Rows are points. Each copy is the shape, with its points in the same order, stretched, turned, moved and blurred by noise. Some copies are also mirrored. Which?
In the rows, zero is written as 128.

Shape, 8 rows:
[[124 117 163]
 [147 114 119]
 [189 206 109]
 [158 173  98]
 [ 74 109 110]
 [125  90 127]
 [ 78 115 111]
 [186 200  68]]
Copy 1:
[[142 103 168]
 [109 142 146]
 [179 223 130]
 [146 189 105]
 [115  83 102]
 [102  99 151]
 [121  91  89]
 [150 240 105]]
Copy 1 is: mirrored
Copy 2:
[[140 120 154]
 [141 125 109]
 [150 224 101]
 [126 188 100]
 [ 79 103 134]
 [127  99 116]
 [ 79 107 127]
 [126 219  71]]
Copy 2 is: only turned
Copy 3:
[[150 112 186]
 [139 111 132]
 [194 195 101]
 [151 172 108]
 [ 73 127 174]
 [119  91 155]
 [ 76 132 169]
 [163 198  65]]
Copy 3 is: only turned
Copy 4, 8 rows:
[[117 137 155]
 [124 118 108]
 [142 202  40]
 [154 158  66]
 [171  95 159]
 [117  96 139]
 [171 100 155]
 [161 169  17]]
Copy 4 is: mirrored

Shape (8 x 4):
[[166  96 135 170]
 [166 111  80 147]
 [111 125 116 120]
 [132 199 143 119]
 [122 157 173 125]
 [ 83 135 190 150]
 [134 249  92 133]
 [ 95 154 145 139]]
Copy 1, 8 rows:
[[103  70 117 175]
 [141 103  78 171]
 [134 140 134 146]
 [ 68 186 110 146]
 [ 72 150 150 140]
 [ 84 142 199 149]
 [ 73 236  64 180]
 [102 160 152 160]]
Copy 1 is: mirrored
Copy 2:
[[177  86 154 152]
 [197 109  94 156]
 [116 118 107 129]
 [113 195 144 124]
 [102 149 169 117]
 [ 67 116 179 135]
 [126 247 107 166]
 [ 86 142 140 146]]
Copy 2 is: only turned
Copy 3:
[[140 149  72 189]
 [148  88  90 166]
 [109 128 112 122]
 [156 157 169 112]
 [139 182 132 119]
 [ 90 218 125 132]
 [173 105 226 116]
 [108 166 147 126]]
Copy 3 is: mirrored

Shape (9 x 6):
[[126 107 174  87 107  85]
 [ 66 153 157 197 199 136]
 [109 151 123  79 129 136]
 [149 133  98 125 125  87]
 [235 165 103 125 119 126]
 [146 157 110 142 127 114]
 [131 119 147  86 248  98]
 [ 48 183 140  69 138 126]
 [ 74 124 126  75  91 146]]
Copy 1 (9 x 6):
[[142 141 129  64 139 126]
 [ 36 155 151 161 168 177]
 [152 128 147 129 181 106]
 [143 128  82 133 134 124]
 [208 175  62 168 134 154]
 [137 149 105 151 140 126]
 [105 113  88 103 242 199]
 [116 147 172 116 207  75]
 [152 102 177 113 150  74]]
Copy 1 is: mirrored
Copy 2 (9 x 6):
[[149  63 137 117 100  90]
 [ 68 149 131 166 206  98]
 [139 155 109 147  99  87]
 [141 131  91 109 128 143]
 [181 169 144  91 116 188]
 [122 152 111 121 134 140]
 [201 129 125 122 220  79]
 [105 173 110 142 102  28]
 [113 126  95 174  66  77]]
Copy 2 is: mirrored
Copy 3:
[[108  64 188  98  83  96]
 [ 46 141 126 110 215 114]
 [ 73 111 148  79  86 142]
 [136 129 130 119  91  89]
 [203 170 140  74  85 146]
 [122 160 138 118 108 119]
 [ 91  96  96  14 161  73]
 [  7 120 162  68  85 117]
 [ 55  74 151 112  72 155]]
Copy 3 is: only turned
Copy 4 (9 x 6):
[[133 136 167 122 110  62]
 [ 64  34  95 192 169 117]
 [103 127 141 107 145 130]
 [168 153 127 141 175  99]
 [228 156  72 107 147 110]
 [145 140  99 147 160 111]
 [158  44 178  87 196  94]
 [ 27 126 151 102 167 112]
 [ 76 152 165 125 117 144]]
Copy 4 is: mirrored
